Each row is a point. Each copy is the shape, with its points in the same order, stretched, turned, moved and blurred by noise. Some copies are also mirrored. Which?

Shape (6 x 2)
-14	-28
3	-13
8	-40
-5	-18
-46	23
23	20
Copy 1 (6 x 2)
-50	-15
-22	-17
-40	-47
-33	-15
-40	60
23	-4
Copy 1 is: only turned
Copy 2 (6 x 2)
45	21
18	18
45	39
27	18
15	-32
-28	7
Copy 2 is: only turned

Shape (5 x 2)
21	19
-45	-19
26	11
-9	-13
-30	4
Copy 1 (5 x 2)
25	-31
-60	39
18	-34
-31	3
-25	22
Copy 1 is: only turned
Copy 2 (5 x 2)
33	24
-10	-54
19	30
-5	-11
21	-32
Copy 2 is: mirrored
Copy 3 (5 x 2)
28	14
-60	-4
27	7
-23	-7
-28	10
Copy 3 is: only turned
Copy 4 (5 x 2)
-3	13
-7	-41
4	12
5	-20
-16	-19
Copy 4 is: only turned

Shape (8 x 3)
8	-18	-2
32	40	-11
-18	30	4
23	-31	-19
-4	-35	33
-11	-29	-3
-3	35	14
44	6	-28
Copy 1 (8 x 3)
-3	-29	-10
35	33	-38
-7	33	27
20	-45	-36
-58	-44	11
-14	-39	13
-13	43	11
49	-6	-60
Copy 1 is: mirrored
Copy 2 (8 x 3)
17	-13	-9
21	-32	42
8	18	22
9	-36	-20
36	16	-40
-1	0	-22
21	16	28
11	-56	15
Copy 2 is: mirrored

Shape (9 x 3)
13	5	-2
15	18	13
-34	-12	-39
27	7	5
2	-20	-22
31	2	-5
17	3	15
-32	-4	13
-20	-9	6
Copy 1 (9 x 3)
-10	-9	2
-35	-2	2
34	15	-12
-12	-20	3
33	-8	-7
1	-25	2
-28	-5	12
-31	29	19
-11	14	11
Copy 1 is: mirrored
Copy 2 (9 x 3)
18	5	-6
7	25	-27
-20	-60	30
31	18	-13
22	-23	29
43	8	-6
14	25	-11
-49	6	11
-26	3	19
Copy 2 is: only turned
Copy 3 (9 x 3)
-3	-15	-16
29	-17	-13
-49	58	-23
2	-39	-20
-47	-3	-13
-8	-39	-25
11	-25	3
14	39	18
-1	24	14
Copy 3 is: only turned

Shape (10 x 4)
-6	9	-14	-16
11	6	-8	3
10	-12	-23	-8
24	-26	-15	-2
30	-4	-11	-14
11	-6	9	-15
1	-9	0	4
-25	9	26	28
-15	10	13	30
-3	5	16	10
Copy 1 (10 x 4)
24	-24	0	21
-4	1	-10	15
-8	-12	18	20
-32	2	24	11
-18	-17	0	14
-2	-15	4	-1
-8	7	6	5
11	37	-24	-14
1	39	-25	-1
1	16	-14	-8
Copy 1 is: mirrored
Copy 2 (10 x 4)
-20	-17	-13	-5
-10	-7	8	-8
-25	0	-15	-25
-23	17	-8	-30
-42	11	-5	-22
-16	10	-6	0
7	0	2	-1
60	-19	28	36
48	-19	28	21
21	-5	16	15
Copy 2 is: mirrored
Copy 3 (10 x 4)
21	-20	14	-19
2	-19	-6	-7
-14	-22	9	-18
-41	-18	5	1
-9	-28	2	7
-6	-10	11	9
-15	-2	1	-8
5	19	-14	-9
1	7	-19	-12
4	1	-6	0
Copy 3 is: only turned

Shape (7 x 4)
8	-25	-16	0
17	-6	10	26
29	-10	-16	0
-27	-4	17	1
-26	17	-13	32
1	-10	-9	24
40	14	-13	-26
Copy 1 (7 x 4)
27	-21	-8	18
-9	12	-37	-9
14	-16	-17	-13
-8	12	19	34
4	53	26	8
13	20	-13	7
5	-34	0	-46
Copy 1 is: mirrored
Copy 2 (7 x 4)
32	16	-13	-8
-9	9	15	-16
10	35	-13	2
-5	-34	21	4
-25	-60	-3	-36
9	-10	-1	-23
-18	47	-12	37
Copy 2 is: mirrored

Shape (12 x 6)
0	5	-9	39	0	14
-5	29	0	-19	-25	-28
-11	19	2	-17	7	-13
-10	-1	-22	-10	4	10
-27	-21	-6	-11	3	-26
-17	-18	-14	-9	6	-28
-21	-16	-36	-12	1	12
-17	43	-8	17	2	-31
1	11	-5	-16	-2	-20
-18	2	-9	2	-8	43
-11	-9	-8	-16	7	-3
-33	35	-10	55	3	-32
Copy 1 (12 x 6)
6	1	-27	-9	-7	-32
-26	1	6	-21	7	-4
-11	25	12	-23	6	-6
10	1	18	-16	2	-11
7	12	11	5	53	-8
4	15	14	-1	42	-17
19	-10	22	-12	15	-24
-22	18	-6	-48	20	-43
-6	20	15	-7	-1	-7
26	-8	-5	-18	-12	4
10	12	16	-3	14	0
-18	10	-22	-60	45	-55
Copy 1 is: only turned
Copy 2 (12 x 6)
-4	46	-17	6	2	-17
-11	-12	0	12	40	6
-5	-9	4	9	13	-13
22	22	7	3	7	-15
-7	3	15	-20	-1	-9
0	8	4	-22	3	-6
28	28	19	-10	10	-17
-23	10	-21	-3	41	-31
4	-3	0	7	17	-2
16	33	24	21	5	-15
10	6	13	-1	0	-11
-44	39	-32	-24	37	-46
Copy 2 is: mirrored
